Each wall is flat, endless, passes through zero and stands at right angles to its row. A trip goes straight from one point to another. List the walls that it crosses, first one first.

Walls:
(1): [-0.10  0.14]
(2): [-0.68 -0.10]
Trips:
[ 0.25 -0.15] to [0.37 0.24] => none
[ 0.45 -0.10] to [ 0.50 -0.03] => none
[-0.99  0.14] to [-0.12  0.15] => none
[-0.39  0.21] to [ 0.40 -0.33] => 1, 2
[-0.03  0.02] to [-0.30  0.36] => none
[0.03 0.21] to [-0.10  0.04] => 2
[0.29 0.41] to [-0.21  0.38] => 2
[ 0.44 -0.37] to [0.16 0.50] => 1
[-0.50 -0.17] to [0.28 0.62] => 2
[-0.20  0.11] to [-0.35 -0.36] => 1

Walls:
(1): [ 0.62 -0.15  0.43  0.48 -0.02 -0.48 -0.18 -0.39  0.28 -0.35 -0.23]
(2): [ 0.00  0.24  0.12 -1.19  0.33  0.16  0.22  0.01  0.36  0.30  0.15]
(3): [ 0.42 -0.36  0.25 -0.11 -0.44  0.56 -0.22 -0.35  0.22 -0.68 -0.22]
(4): [ 0.72  0.06  0.52 -0.03 -0.06  0.16 -0.18  0.29 -0.15  0.23 -0.01]
Trips:
[ 0.19 -0.33 -0.25 -0.21  0.18 -0.34  0.22 -0.01 -0.25  0.17 -0.09] to [ 0.62 -0.18  0.14 -0.31  0.46 -0.37  0.18  0.04  0.30  0.57  0.55] => 4, 1
[ 0.07 -0.12  0.34 -0.16  0.44  0.03  0.45  0.27 -0.59  0.69 -0.46] to [-0.15 -0.51  0.05  0.30  0.74  0.19 -0.46 -0.61  0.06  0.02 -0.04] => 1, 2, 4, 3
[-0.25  0.17 -0.17  0.52  0.06  0.03  0.03  0.36  0.83  0.05 -0.03] to [ 0.71 -0.72  0.22  0.34 -0.04  0.28  0.09 -0.12  0.39 -0.06 -0.71] => 3, 4
[ 0.46 -0.08  0.24  0.18 -0.28  0.32 -0.27 -0.19 -0.34 -0.22  0.25] to [-0.30  0.71 -0.11  0.31 -0.65  0.26 -0.36  0.37 -0.24  0.02 -0.70] => 1
[-0.26  0.37  0.33 -0.23  0.18 -0.34  0.16  0.29 -0.03 -0.46 -0.56] to [-0.20 -0.46  0.19 -0.49  0.02  0.60 -0.31 -0.09 -0.19 -0.10 -0.01] => 3, 1, 4
[ 0.65  0.12 -0.66 -0.71  0.28  0.11  0.65  0.34 -0.31 -0.20  0.08] to [-0.23 -0.04  0.50  0.15  0.83 -0.76  0.62  0.27 -0.27  0.22 -0.62] => 1, 4
[-0.22  0.20  0.21 -0.40  0.57  0.15  0.24  0.20  0.03  0.32 -0.28] to [ 0.14 -0.71 -0.51 -0.60  0.90 -0.08 -0.22  0.44 -0.13  0.06  0.68] => 4
[-0.30 -0.16 -0.04 -0.29  0.36  0.16 -0.46  0.49  0.17 -0.33 -0.21] to [-0.14  0.50 -0.50 -0.06  0.22  0.30  0.76 -0.39 -0.46  0.58 -0.54] => 3

Walls:
(1): [-0.53 -0.69  0.09  0.25 -0.42  0.36  0.46  0.29  0.01 -0.17  0.29  0.40
  0.06 -0.11  0.67  0.19  0.50  0.51  0.79  0.02 -0.12 -0.37 -0.12  0.45
 -0.29  0.27 -0.19 -0.17  0.08  0.23  0.28  0.42]
(2): [-0.33 -0.21 -0.66  0.34 -0.54 -0.39 -0.53  0.08 -0.21  0.19 -0.12  0.04
  0.21  0.18 -0.12 -0.02 -0.05  0.07  0.63 -0.71  0.27  0.18 -0.27 -0.81
 -0.76  0.23 -0.14  0.03 -0.56  0.23  0.13  0.12]
(3): [-0.27  0.16  0.33  0.23  0.65  0.34 -0.29 -0.05 -0.76  0.00 -0.10 -0.22
 -0.33 -0.06 -0.50  0.71  0.35 -0.37 -0.58  0.06 -0.09 -0.79  0.00  0.52
  0.45 -0.01  0.12 -1.31  0.46 -0.05 -0.89  0.23]
(4): [ 0.24  0.40  0.41 -1.42 -0.06  0.19  0.49  0.45 -0.03  0.09 -0.49 -0.71
 -0.37 -0.03  0.68  0.51  0.18 -0.39 -0.60 -0.38 -0.32  0.37 -0.20  0.56
 -0.44 -0.18 -0.37  0.15 -0.02  0.32 -0.74 -0.15]
(5): [ 0.15  0.19  0.35  0.29 -0.09 -0.14  0.42  0.08 -0.60  0.30 -0.55  0.09
 -0.11 -0.11  0.37 -0.03  0.09 -0.17  0.23  0.33  0.26  0.35 -0.22  0.30
 -0.23 -0.22 -0.04  0.30 -0.36 -0.26  0.16  0.10]
Trips:
[ 0.03  0.64 -0.29 -0.04 -0.08  0.26 -0.02 -0.15  0.21  0.08  0.32 -0.36
  0.11  0.40  0.59 -0.48 -0.33 -0.78  0.17  0.19 -0.09  0.19 -0.05  0.02
 -0.48 -0.09 -0.36  0.23 -0.71  0.04  0.16 -0.55] to [-0.04  0.26  0.10 -0.04  0.02 -0.35 -0.25 -0.86 -0.24  0.49 -0.02 -0.08
  0.02  0.01  0.45 -0.42  0.07 -0.45  0.35  0.04  0.57  0.27  0.01  0.20
  0.28 -0.61  0.25  0.76 -0.16  0.14 -0.04 -0.19] => 4
[-0.57 -0.12 -0.05 -0.13 -0.19 -0.40  0.05 -0.08  0.19  0.01 -0.35 -0.29
 -0.09  0.91  0.55 -0.43 -0.28 -0.97 -0.20  0.17  0.37  0.19  0.00  0.42
 -0.11 -0.53 -0.52 -0.49 -0.02  0.19  0.32 -0.11] to [-0.93  0.40  0.38 -0.28 -0.15  0.16 -0.22  0.22  0.38 -0.12 -0.51  0.17
 -0.04 -0.01 -0.40 -0.33  0.35  0.37  0.40  0.43 -0.59  0.45 -0.14 -0.25
 -0.34  0.31 -0.52 -0.59 -0.39 -0.01 -0.17 -0.81] => 1, 5
[-0.23 -0.24 -0.25 -0.16  0.17  0.48 -0.34  0.28  0.14 -0.62  0.37 -0.74
 -0.13  0.29 -0.24 -0.30 -0.32 -0.01  0.25 -0.75  0.94 -0.27 -0.14  0.14
 -0.42 -0.30 -0.03  0.32  0.21  0.33 -0.16  0.09] to [ 0.36 -0.07 -0.30 -0.24 -0.45  0.07 -0.07  0.33 -0.42 -0.26 -0.50  0.67
 -0.21 -0.35 -0.07 -0.30 -0.35  0.83 -0.20 -0.10  0.44  0.17  0.29 -0.18
 -0.15 -0.23  0.66  0.25  0.31 -0.26 -0.95  0.18] => 1, 5
[-0.09  0.39  0.42 -0.53  0.09 -0.24 -0.70  0.13 -0.49 -0.25  0.82 -0.13
  0.66 -0.12 -0.05  0.27 -0.03 -0.56  0.02 -0.60  0.23 -0.02 -0.12 -0.20
  0.36  0.04  0.63  0.05  0.11  0.58  0.19  0.30] to [ 0.48  0.02  0.61 -0.53 -0.88  0.03  0.36  0.31 -0.23  0.35  0.05 -0.03
 -0.39 -0.07  0.07  0.14 -0.15 -0.16 -0.32  0.33 -0.40 -1.09 -0.18 -0.14
  0.14 -0.11 -0.10  0.39 -0.03  0.59  0.43  0.24] => 2, 1, 5, 3
[-0.05 -0.08  0.04 -0.45  0.65 -0.47  0.30 -0.51 -0.17 -0.03  0.07 -0.75
  0.09  0.33 -0.95 -0.17  0.81  0.49  0.53 -0.01  0.13 -0.04 -0.48 -0.19
 -0.23  0.26 -0.06  0.13  0.13  0.21  0.49  0.11] to [-0.16 -0.61  0.32 -0.70 -0.34  0.12 -0.05  0.44 -0.20 -0.17 -0.28 -0.11
  0.15 -0.46 -0.68  0.15 -0.09 -0.29  0.16 -0.36 -0.01 -0.41 -0.22  0.07
 -0.54 -0.16  0.23 -0.03  0.09 -0.34  0.28 -0.06] => 1, 4, 3
